Every row gives one point. Before rounding, the points of a table are all equally far from one centre. They may lie mostly on one side of it. Write the centre, to within rounding.

Points (6 x 3):
[[-20  44  10]
 [-45  34   6]
 [-44  34   7]
 [-56  25 -18]
 [-27  41  13]
 [-21 -24 -15]]
Centre: [-19  14 -14]

Points (13 x 6):
[[ -8  27  50  17  -4  32]
 [-26  35  27  24 -30  -5]
 [-33   6  20  51 -12   9]
 [ -6  38  15  -8  41  63]
 [-38  13  33   5  -3 -27]
 [-15 -10   4  -3  83  15]
 [-29  34  27 -16  55  41]
 [-28  62  28 -22  36  33]
 [ -3  -6  29  -4  -9   5]
 [ 13 -11  36  15  -2  15]
 [  0  45  17  30 -18  49]
 [-29  28  20  19  -5  46]
 [-31  19  56   7  19  13]]
Centre: [ 7 42 -4 27 37 -7]

Points (15 x 9):
[[ 21  32  -9  36  25   9 -44  11 -38]
 [ 33  48 -36  30 -11  11 -20 -10  -9]
 [ 73  27 -42  19  19   4 -34   4  11]
 [ 54  18 -43  28   7   6 -39 -16  11]
 [ 40  36 -33   9  19  22 -53  -5  17]
 [ 48  42 -29  24  42   4 -20 -15   3]
 [ 42  37 -50   4  36   6 -36 -14   5]
 [ 51  46 -37  28  26   2 -28  -5 -21]
 [ 55 -19 -22  10  35  21 -12   1  27]
 [ 40  46 -50  34   6  12 -33   2 -13]
 [ 54  27 -63  19   2  20 -13   7  13]
 [ 33  23 -36  60  -5  11 -19  15   7]
 [ 53  60 -32   7   8  12 -30  20  16]
 [  1  36 -18  20  26  11  19 -10 -10]
 [ 50  11 -16  39  15  28 -46  28 -23]]
Centre: [ 25  11 -22   6  13  -2 -16  21  -2]

Points (19 x 12):
[[ 14 -36 -16 -24  -2 -31 -66  40  26 -17  21  25]
 [ -3 -33 -18 -36   1 -50 -52  44 -13 -17  37  19]
 [ 18 -46 -18 -33  -6  -3 -47  35  10 -16  16  34]
 [-12 -52  -6  -7   4 -28 -48  16   5  -8  49  17]
 [  4 -15 -17 -47 -11  -3 -49  20   4 -42   8  43]
 [-23 -42 -38 -24  11 -25 -65  16  23 -35  10  13]
 [  5 -56  -5 -33 -20   8 -36  25  -5 -23  15  28]
 [ 11 -42  -7 -39  16 -30 -36  32   5 -28  23  44]
 [ 15 -42  -7 -25  -7 -35 -35  28  13 -11  11  53]
 [  5 -35 -10 -42  -9 -19 -27  28 -14 -26  52  28]
 [  9  -9  -5 -45 -29  -9 -48  44   3 -33  34  27]
 [  9 -38 -15 -10 -20 -31 -42  59  12 -22  19  36]
 [ -2 -39 -12 -70   4 -40 -31  59  23  -6  14  12]
 [-12 -46 -36   0 -32 -26 -33   3 -11 -49  25  10]
 [ 23 -42  -6 -37  -5 -28 -48  29  30 -25  11  38]
 [ 16 -50 -25 -20   5 -52 -41  19   2 -54  15  20]
 [ 16 -48  -2  -2 -27 -35 -22   6   3 -50  22  33]
 [  1 -39 -18 -19 -20 -30 -52  36  -8 -23  34  30]
 [  0 -41  -8 -37 -33 -25 -44  33  -6 -29  36  25]]
Centre: [ -4  -5  -3 -17  -1 -26 -10  18  10 -17  -2 -16]

Points (22 x 18):
[[-56  -1  20 -39   3 -14  49 -54  11 -25   0  46   5 -42  14   0 -25   0]
 [-55 -25   3 -28 -26  -5  37 -41  31  22 -14  36  16  -5   8 -50  10 -21]
 [-70 -29  54 -31 -18 -15  25 -21 -11   8 -21  15  17 -16   1 -31 -13  15]
 [-39 -44  14 -31   0 -13  51  15   5 -14  -3  55  14  -4 -42 -35 -23  -7]
 [-29 -23 -12 -13  15 -38   2 -29  15  22  54  54  -5  -7 -16 -18 -32 -14]
 [-69 -34   0 -39   8  18  18 -31  22  -1  -1  64  14 -32  28   9 -28  15]
 [-32 -44  17 -33 -25 -13  39 -22  24 -22   6  13  -8 -16  18 -18 -38   2]
 [-69 -16  21 -43 -20 -26   8 -38  14   3  -6   1  48 -40  43  -3 -25   8]
 [-48  -9  -9 -13 -40 -27   3 -30  28   3  -2  47  36 -29 -45 -23 -12 -42]
 [-28  -5  -6 -15 -10   6  15 -55   5   8 -23  19 -20 -30   6 -22 -37 -11]
 [-27  -3  35 -58 -27 -38  35  -4  27 -30  -1  30  26 -24  18 -25 -30   0]
 [-84 -27  -3 -75   7  -4  33 -18  43  33   6  12  34 -14   3 -47 -25   4]
 [-57 -39   2 -35 -15   9  39  -7   9 -31 -22   0  -1 -14   3 -21   3 -27]
 [-62 -26  10 -21 -44  -3  44 -37  18  -7  10  32  27 -59  -2 -33 -46 -10]
 [-36 -25   1 -67  -7  12  29 -35  40   5  10  41  14 -52  18 -35 -55  28]
 [-75 -19   9 -35   9   1  36 -24  52  -5  24  26 -11 -59   8  -7 -15  11]
 [-51  -7  12 -67  18   0  52 -29  31  -6   7  43  -8 -20 -30 -58  -1   5]
 [-50 -20  34 -48 -17  11  61  17   0  -8 -15  25  10 -14  14 -15 -28 -10]
 [-47  22  -6 -19 -37   8 -12  -3  15   0 -24  36  50  -3 -20 -13  34  13]
 [-54   5   2 -37 -30 -33  13  -7  -1 -21  36  46  16  -7   6 -11 -45  20]
 [-21 -34  38 -47 -29   6  -4 -28  61  -1  19 -13   9 -30  -5 -40 -38  25]
 [-74  -2  41 -15  18  -9  33 -15  36 -50  47  17   8 -49   0  -2 -18 -17]]
Centre: [-27  -4  12 -28  17  17  10 -17  12   0  25  13  50 -24 -13 -23 -13  -4]
